Each row of a before or after table is a point. The points were changed in one or more steps. Then noise was added and the rows were shuffled. The steps act on columns, c1 being the first. Name the steps. A step turns or swaps two columns, mirrors them in a line or flattens them onto one, adds a multiple of one to another, or multiplies or shifts one. Angles are multiples of 10 degrees, from the lower column toward the higher: turns from -170 to 170, lines from 10 to 170 but not 90. Use the fewest steps. Two steps may share a column if one is a turn and the other turns, adds or multiplies; they go together, in the order done. Otherwise the lowest column goes first.
(in the rows, 128 means zero)

Before (9 x 2):
[[109 151]
 [ 95  97]
 [151 123]
 [ 79 181]
 [144 107]
 [110 192]
 [ 99  57]
 [131  99]
 [125  87]]
After (9 x 2):
[[154 192]
 [125 197]
 [ 85 127]
 [124 103]
 [100  96]
 [ 61  95]
 [127 157]
 [143 111]
 [109 101]]
Steps: turn c1 and c2 by -40 degrees

Before (8 x 4):
[[155 127 128 137]
 [110  97 138  63]
 [ 97 138 167 115]
 [161 123 123 130]
 [131 131  80  84]
 [145  55  98 125]
 [139  31 178 147]
 [ 96  91 148 141]]
After, 8 rows:
[[155  97 127 137]
 [159  87 119 132]
 [133 130  77  79]
 [ 98 168 166 114]
 [ 95 122 149 141]
 [139  18 177 151]
 [111 115 133  62]
 [143  38  99 125]]
Steps: add -1 times c1 to c2

Before (10 x 8):
[[131 121  95 166 142 147  68 141]
 [ 75 121  97 154 134 127 132 137]
 [168 115 188 165 123 147 129 149]
 [155 132  94 166 130  84 127 123]
 [168 124 102 154 127 132 120 106]
 [146 121 117 140 128 139 147 152]
 [167 127 102 173 153 129 133  78]
 [117 101 107 135 166 111 125 129]
 [101 121 184  93 138 129 137 108]
 [161 170 174 116 195 147 119 149]]
After (10 x 8):
[[132 118  60 165 141 114  68 147]
 [154 131  60 168 131 134 127  87]
 [168 123  77 157 125 152 120 133]
 [145 121 106 141 129 104 146 140]
 [101 120 240  92 139 146 137 126]
 [ 74 120  66 154 135 119 131 128]
 [117 102  86 134 168 126 124 110]
 [167 130  76 174 154 176 133 131]
 [167 116 250 167 124 106 129 145]
 [163 170 220 116 195 108 119 147]]
Steps: multiply c3 by 2; turn c6 and c8 by 90 degrees

Before (8 x 11):
[[144  87 128 175  74 114 158 157 179 107  77]
 [172 136 120  93 170 140 137  62 116 205 140]
 [126  79 112 183 141  90 107 140 149  96 101]
 [133 169 150 150  77 170  68  95 179 147  90]
 [160  73 116  91 133  94 122  84 132  85 127]
 [132 108  91  91 154 162  70 162 152 168 162]
 [102 150 133 116 122 118 145  38 129 183 114]
 [151 130  76 103  81 140  66 136  74 137  51]]
After (8 x 11):
[[135 185 149 100  79 106  68  93 178 145 161]
 [145 103 128  71  72 161 157 159 180 113 172]
 [173 146 120 164 169 125 136  64 118 183 122]
 [135 152  92 168 155 159  70 162 151 156 100]
 [101 126 132 140 121 103 143  38 132 166 144]
 [125  76 113  71 145 160 108 139 150 108 142]
 [152 140  77 144  83 130  67 139  74 135 209]
 [157  76 118 166 133 170 122  83 130 100 135]]
Steps: turn c2 and c6 by -70 degrees; turn c4 and c11 by -170 degrees; multiply c10 by 0.7

Before:
[[ 96  52 206 202 112  96 139  95  88  83 106  86 157 165]
 [ 78 130  98 202  81 139 100 102 168 179 162 150 174 168]
 [164 131 102 101 133 161 103 150 186  89  91 175 130 178]
 [180 135 131 113 119 141 116 133 134 143 153 154  66  88]
 [125 123 191 103 124 160 163 105 183 106 111 120 169 144]
 [131 169 139 131 140  94  83 122 182 113 151 192 111 107]
 [ 76 106 197 116 152 127  83 138 179 155 152 134 125  87]
 [112  93 125  99 110 125  84  58 114  74 164  97  66  84]
 [150 138 133 100 119 101  71  65  93 118  71 125 127  93]
 [114  51 189 116  67  60 173 132 100 139 127 123 105 119]
 [128 123 130 191 102 122  85  65 200 156 101 116  86 124]
 [157  87 151 120 139  71 167  97 111 148 104 105  94 163]
 [ 80 134 101 150 156 171 137 135 180  78 116 169 138  99]]
After:
[[164 132 101 131 113 161 162 149  50  89 148 109 131 178]
 [128 123 129 181  87 123  83  65  67 156  90  98  85 125]
 [ 80 129  99 195 107 139  68 102  89 180 115 168 175 167]
 [113  92 126 159 109 125 171  58 160  75  99 151  65  84]
 [ 75 106 197 125  83 127 153 137  84 154 100 152 125  88]
 [ 96  52 206 149 124  95  54  95 178  84 120  93 156 165]
 [124 123 192 111 167 161 139 105  82 106  99 110 171 144]
 [180 135 131 139 126 140 146 133 114 143 139 159  67  88]
 [158  87 151  99 158  70 122  96 149 147 125  98  95 161]
 [149 137 133 159  95 101 173  64 150 119 161  74 127  93]
 [130 169 139 138  85  94 139 122  55 113 146 170 112 109]
 [ 80 133 101 104 116 172 104 136  62  79 138 129 139  98]
 [114  50 188 157 198  60 124 132 154 139 138 126 104 119]]
Steps: turn c4 and c7 by -110 degrees; turn c4 and c5 by 120 degrees; turn c11 and c12 by 70 degrees; turn c9 and c11 by -150 degrees

Before (8 x 20):
[[115 154  92  78  69 154 142 187 103 134 128 121 135 153 142 149 136 130
  171 163]
 [ 89 106 148 166 179 196 130 153 139 114 161  95 137 126 109 149  71 153
  119 148]
 [122  62 155 102 116 125  87 138 131 123 162  77 116 138 116 108 122 144
  111 142]
 [114 140  17 132 110  73 180 137 125 138 111 195  96  83  84 245 217  31
  204 120]
 [128 122 103 123  95 160  99 104 147 144 133 138 154 122 142 119  66 167
   78 170]
 [ 78 155 139 111 101  92  82 148 156 120 131  91  77 100 127 136 134 176
  143 180]
 [ 67 172 118 103  61 137 171 113 124 128 145 163 121 129 109 128 133 102
  124 165]
 [127 152 123 127 110 161 176  57 201 135 189  91  90  92  63 142 104 161
   85 128]]
After:
[[ 79 159 108 114 105  86  82 150 157 116 130  91 173  99 127 138 135 174
  140 180]
 [126 155 129 127 111 157 179  56 196 137 192  93 166  88  69 146 104 164
   81 128]
 [123  60 104  95 113 126  90 136 130 121 164  73 135 146 118 108 124 145
  110 142]
 [118 140 230 132 105  69 180 134 124 140 107 195 179  82  81 241 215  35
  201 125]
 [116 157 168  78  72 162 140 188 104 140 130 122 123 153 142 147 143 130
  175 164]
 [ 67 176 131 105  61 142 172 117 124 129 144 157 136 122 116 127 133 100
  123 166]
 [127 123 157 128  93 157  99 110 149 146 132 138 106 126 148 116  67 165
   76 171]
 [ 89 104 112 165 181 191 132 150 138 112 161  96 120 129 110 144  69 155
  116 148]]
Steps: turn c3 and c13 by -170 degrees

Before (14 x 48):
[[195 116 157 127 122  87 106 153 176 139 155 200 145 160 114 167 154 181
  121 140 125 168 160 166 150 165  99 100  50 139 105  97 133  53  99  87
  127 119  66 139 146 151 135 152 193  74 101 119]
 [112 183  94 112  57 171  86  97  18 186 118 108  99  88 173 123  91  91
  196 112 185 110 104 124 125 116 125 158  74  90 137 109 137 152 140 135
   71  99 146 130 169 177 139 112  78 160 134 119]
 [128 128  87 118 128 163 149  47 114 155  91 152  98 112 123 174  91 134
  159 119 172  96  98 110  88 119 160 173 144 123  87 155 133  93 158 133
   83  98  97 154 186 169 162 123 144 119  95 108]
 [197 123 163 139 133 132 103 155 151 168 185 207 148 209  82  70 152 176
  115 186 122 141 145 168 144 166 124 121 103 161 134 139 103  68 116  87
  123 164  98 113 110 141 174 162 187 115 129  84]
 [239 135 120 155 138 201 101 188 151 194 186 110 109 163 193 132 150 170
  205 209  95 156 167 126 169  91  89  60  79  85 182 166 119 114 196 176
  150 185  95 143 149 150 132  95 140  96 187 124]
 [179  87 141 107 101 109 101 126 158 162 155 201 106 177 103 129 151 149
   91 177 145 138 159 166 105 139 142 137 120 183 129  95 119  33  88 117
  135 124 104 205 146 116 150  88 158 105  86 131]
 [ 85 145  69 150 123 158 101 112  90 169 128 138  95  77 160  86  94  86
  170 135 148 100  94  86 146  99 117 162  72  86  95 129 167 121 150 155
  102  65 160 170 190 196 154 136 133 192 125 159]
 [179  91 178 140 144 118  94 134 138 128 201 172 155 201  83 126 179 153
  144 137 120 138 227 179 142 170 122 143 110 156 104 117 111  61 148  79
  181 136  79 178 129  96 142 152 182  83 120 120]
 [115 181  95  90 121 124  73 107  87 187 149  94  51  89 140  89  97 108
  147 112 123  78 102 100 144 114 139 137  72  28 135 141 159 145 165 136
   86  98  98 174 125 219 122 112  80 158 145 120]
 [150 125 101 162 125 151 164 131  96 110 143 146  85 123 141 183 128 139
  135 165 160  66 123 119  81 156 139 165 133 116 123 121 119 109  80 106
   82  50 104 173 138 155 155 116 172 126 121 139]
 [204 176 182 136 166 196 111 142 130 203 179 158  88 166 189  89 171 134
  188 199  98 119 180  96 176 102  56  44  49 110 121 164 148  99 130 153
  138 176  95 151 136 115 112 128 105  77 182  82]
 [162 119 136 128 102 135 143 116 164 175 118 116 135 151 126 149  91 114
  126 137 201  96 108 123 132 142 157 189 107 119 106 142 120 118  78 106
  131 108 123 185 142 135 142 140 178  98  99 149]
 [121 161  99 147 108 128  53  75  86 163 118 104  90  89 159 106  78  76
  207 173 141 122  97  91 126 156 138 143  58  67 127 170 134 115 129 151
   70  90  67 161 149 158 150 132  76 188 127 156]
 [213 100 151 105 114 108 159 131 178 135 164 156 151 150 111 141 178  98
  115 157 125 114 138 147 138 175  96  90 150 141 134 115 115  75 137 103
  121 127 112 143 160 101 148 141 167 118 108 118]]
After:
[[199 124 164 139 133 130 104 155 150 168 185 207 148 210 170  70 153 177
  114 183 121 141 147 170 143 165 126 122 104 159 146 139 102  65 114  86
  123 164  99 113 109 142 176 161 186 115 129  83]
 [179  88 142 102 104 109 101 125 157 164 155 201 107 177 152 129 152 150
   91 176 145 142 161 166 105 139 142 137 120 184 139  95 118  31  90 113
  138 125 107 206 145 117 150  88 158 104  89 130]
 [115 186  94 111  57 171  85  96  18 185 118 108  97  88  93 122  91  92
  197 112 186 127 105 119 127 115 123 158  72  90  97 110 136 150 137 133
   69 100 144 130 172 175 139 113  79 161 136 121]
 [149 123 103 162 126 150 165 133  97 107 144 146  85 123 116 184 129 138
  136 166 159 116 123  98  82 153 134 165 133 115 126 121 121 110  78 108
   82  48 107 174 137 155 157 116 173 124 119 139]
 [210 100 151 104 113 110 158 130 176 136 163 156 153 150 146 140 179  97
  116 157 126 134 137 139 139 175  95  92 148 140 132 115 114  75 136 102
  121 128 110 143 163 101 148 142 167 116 109 118]
 [201 172 180 137 168 196 111 143 131 203 178 158  89 166  73  87 172 134
  190 198  97 114 180  98 176 104  58  44  48 110 103 163 149 100 130 153
  137 178  94 148 137 115 109 130 106  78 182  82]
 [117 180  95  90 121 124  74 107  89 187 148  95  51  91 122  89 100 108
  146 113 122 112 101  86 146 114 139 137  71  29 117 141 158 144 165 135
   85  98 100 173 123 220 121 110  81 159 144 120]
 [239 133 119 155 135 199 101 185 152 193 186 110 110 163  98 132 149 171
  203 211  95 129 166 133 168  93  90  60  81  87  48 167 119 116 195 177
  151 184  93 143 150 150 132  95 140  96 189 126]
 [ 86 144  68 149 122 156 101 113  88 172 129 137  95  79  83  86  93  86
  168 132 148 112  95  82 147  97 118 166  71  86 141 131 168 118 150 156
  100  66 162 172 191 197 154 134 133 193 126 160]
 [120 164  96 149 109 130  55  75  84 162 117 106  92  87 104 107  76  74
  207 172 142 114  97  94 127 157 138 144  58  67 113 171 133 113 132 152
   71  91  67 160 150 158 152 130  74 188 129 156]
 [177  93 180 141 142 118  94 134 140 126 202 171 155 200 155 128 178 154
  146 138 120 145 226 178 142 170 123 144 111 155 172 119 111  62 147  79
  183 136  80 179 128  99 144 152 182  81 119 120]
 [193 116 158 126 123  88 105 153 176 140 156 200 145 161 128 170 154 182
  121 143 127 143 159 176 150 166  96 100  48 139 155  97 134  54  99  85
  127 122  64 139 147 150 136 151 191  74 101 118]
 [126 127  87 118 127 162 149  47 113 154  90 152  98 113 112 174  90 134
  160 121 172 119  96 105  86 118 162 173 144 124 166 156 131  96 158 131
   83  97  99 154 184 168 164 119 147 121  96 110]
 [163 119 136 129 104 136 143 118 162 174 115 118 135 151 117 150  91 113
  126 139 200 122 107 114 133 141 156 187 108 119 146 142 120 118  76 107
  128 107 125 185 142 134 143 140 177  97 100 150]]
Steps: turn c15 and c31 by -150 degrees; flatten c22 and c24 onto the line at 70 degrees

Before, 10 rows:
[[120 117 105 126 134 132 101 128 128 138 120 147 122 101 122 156 146 102
  117 127  99 103 120 115 104 111 157  93 122 113 104 124 111 173 124 135
  103 105 140 129 120 134 131 107 151 121 138 117 114 153 119 133 104 116
  180 125 135 128 134 141 115 101 150 136]
 [147 131  97 134 121 119 129 122  99 116 124 130 122 118 107 128 111 129
  156 117 137 119 153 130 150 140 118 111 109 155 158 131 110 134 141 114
  142 133 130 118 128 136 130 117 139 145 153 131 111 109 121 124 117 140
  115 148 142 150 108 109 142 131 122 127]
 [163 131  96 137 112 116 126 136 114 122 128 111 116 120 109 117 103 119
  135  97 131 116 135 137 144 148 110 117 112 128 134 134 122 135 136 102
  125 137 125 130 127 121 120 128 144 115 138 125 124 119 112 124 123 142
  111 134 138 132 116 111 148 143 130 125]
 [148 120  95 138 113 124 138 128 107 123 124 127 142 140  95 109 112 128
  159 112 147 119 143 123 135 133 119 136  98 162 136 141 129 129 136 107
  134 128 118 112 120 125 115 125 145 117 137 131 133 137 133 125 121 151
  139 148 141 134 110 110 146 138 136 130]
 [151 109 103 141 114 115 121 120  94 104 132 112 135 126 122 116 103 136
  137 103 144 121 146 151 136 129 138 110  88 160 136 136 131 124 149 111
  139 141 136 111 127 125 118 128 151 147 138 145 130 120 131 118 115 149
  121 142 121 130 108 126 139 141 122 132]
 [118 132 125 109 146 162 111 126 149 134 104 135 134 141 149 114 116 119
  112 145 127 151 101 131 129  97 113 117 121 131 158 164 155 152 105 140
   95 102 124 149 132 153 138 123 126 148 142 146 130 111 123 134 131 125
  140 152  95 108 117 141 108 142 109 135]
 [131 114 100 125 109 127 125 110 120 142 129 130  96 117 110 151 147 101
  130 127  91  99 129 121 103 134 153 130 117 115 124  98 106 138 125 122
  121 129 137 119 135 133 137 109 139 102 135 109  99 169 106 109 113 116
  145 116 138 151 156 136 149 100 141 121]
 [136 102  91 125 107 115 123 122 120 132 143 118 105 121 124 119 132 101
  137 127 113 110 133  99 117 147 138 128 118 131 128 118  99 159 132 123
  127 140 108 123 125 125 121  96 165 108 132 112 103 138 101 129 145 112
  135 124 131 149 161 135 145 105 145 128]
 [122 116 107 102 157 159 114 127 145 141 115 119 136 134 135 140 128 119
  108 141 142 133 113 145 136 102 128 110 129 128 140 152 140 146 112 149
   94 114 119 144 125 156 151 130 114 140 132 124 144 110 145 137 132 114
  137 159 127 116 125 151 111 130 123 151]
 [119 116 131 116 142 166 117 129 122 143 101 141 135 138 143 112 108 142
  117 134 136 141 109 147 154 104 129 125 143 137 130 145 136 154 100 142
   88 110 107 154 136 149 150 130 137 133 153 123 138 123 141 121 128 111
  128 148 120 110 119 129 101 126 112 140]]
After (10 x 64):
[[117 101  93 124 107 117 124 121 119 132 143 120 105 124 121 118 130 100
  136 128 112 110 134  98 143  97 129 128 146 131 129 122 100 160 135 123
  127 140 110 122 125 125 120 148 168 109 132 111 103 136  87 122 145 112
  135 124 131 151 161 134 147 107 146 124]
 [142 131  96 140 112 115 129 137 112 123 125 112 115 121 109 117 103 119
  136  96 129 115 135 138 119 129 139 116 191 130 133 135 122 135 138  99
  124 138 125 131 125 124 119 147 142 114 140 127 125 121  99  95 123 143
  111 133 140 131 113 114 149 148 133 124]
 [137 130  94 132 121 121 129 122  98 114 125 128 120 119 106 127 110 128
  156 118 135 116 154 129 115 119 135 110 202 154 158 134 109 134 142 115
  143 132 129 118 129 137 130 139 140 146 151 128 111 108 117 110 115 140
  115 147 140 151 108 107 141 130 122 126]
 [130 116 132 117 143 164 118 130 126 140  99 141 133 136 142 112 109 143
  115 136 137 140 109 147 100 130 122 125 112 137 130 146 138 156 101 143
   88 109 106 155 135 152 149 103 138 133 152 122 138 123 147 133 126 111
  128 147 122 111 118 129 102 126 111 141]
 [135 119  92 140 113 125 138 128 111 122 123 125 140 139  95 108 113 127
  156 112 146 121 145 123 132 128 136 135 219 160 134 140 132 129 138 106
  136 131 119 113 119 127 116 131 142 119 136 132 131 137 135 108 119 149
  137 150 139 135 113 111 145 141 136 130]
 [124 116 105 104 156 159 110 129 144 143 116 119 138 131 136 142 128 117
  108 142 140 133 114 146 120 131 133 109 134 127 141 152 138 148 113 146
   95 116 120 142 122 157 152 102 113 141 134 124 146 109 155 136 131 116
  137 158 128 115 122 149 114 131 122 155]
 [ 97 118 105 126 136 132 100 128 129 138 122 149 121  99 118 158 148 103
  119 129  98 103 118 116 154 109 120  93 119 112 104 123 112 172 128 136
  101 106 141 128 121 136 131 111 151 121 138 117 111 151 113 136 102 115
  178 125 135 126 134 140 115 101 149 137]
 [141 136 125 109 149 163 112 124 149 134 103 134 134 143 149 116 120 120
  111 144 128 152 101 134 130 124 136 118 150 132 158 165 157 151 105 138
   95 103 125 148 133 153 138  98 125 148 143 146 130 111 120 140 133 124
  141 154  93 108 116 143 111 142 109 133]
 [111 114  99 127 109 127 125 109 119 141 127 129  95 118 109 151 148 101
  130 127  91  99 129 120 156 107 105 129 137 112 125  98 106 136 129 122
  122 127 138 120 137 134 137 136 137 103 136 107  97 169  94 120 115 115
  143 117 137 154 153 135 147 103 144 123]
 [122 109 100 139 114 114 123 121  91 103 133 114 136 127 121 113 104 134
  137 101 144 122 146 152 132 125 122 109 248 162 138 136 130 125 150 111
  140 144 136 113 130 123 119 131 151 147 138 146 131 122 133 103 117 148
  121 141 122 130 107 127 141 141 122 129]]
Steps: turn c1 and c52 by -70 degrees; turn c1 and c27 by 110 degrees; turn c25 and c29 by 160 degrees; multiply c29 by 3; swap c26 and c44; multiply c51 by 1.6
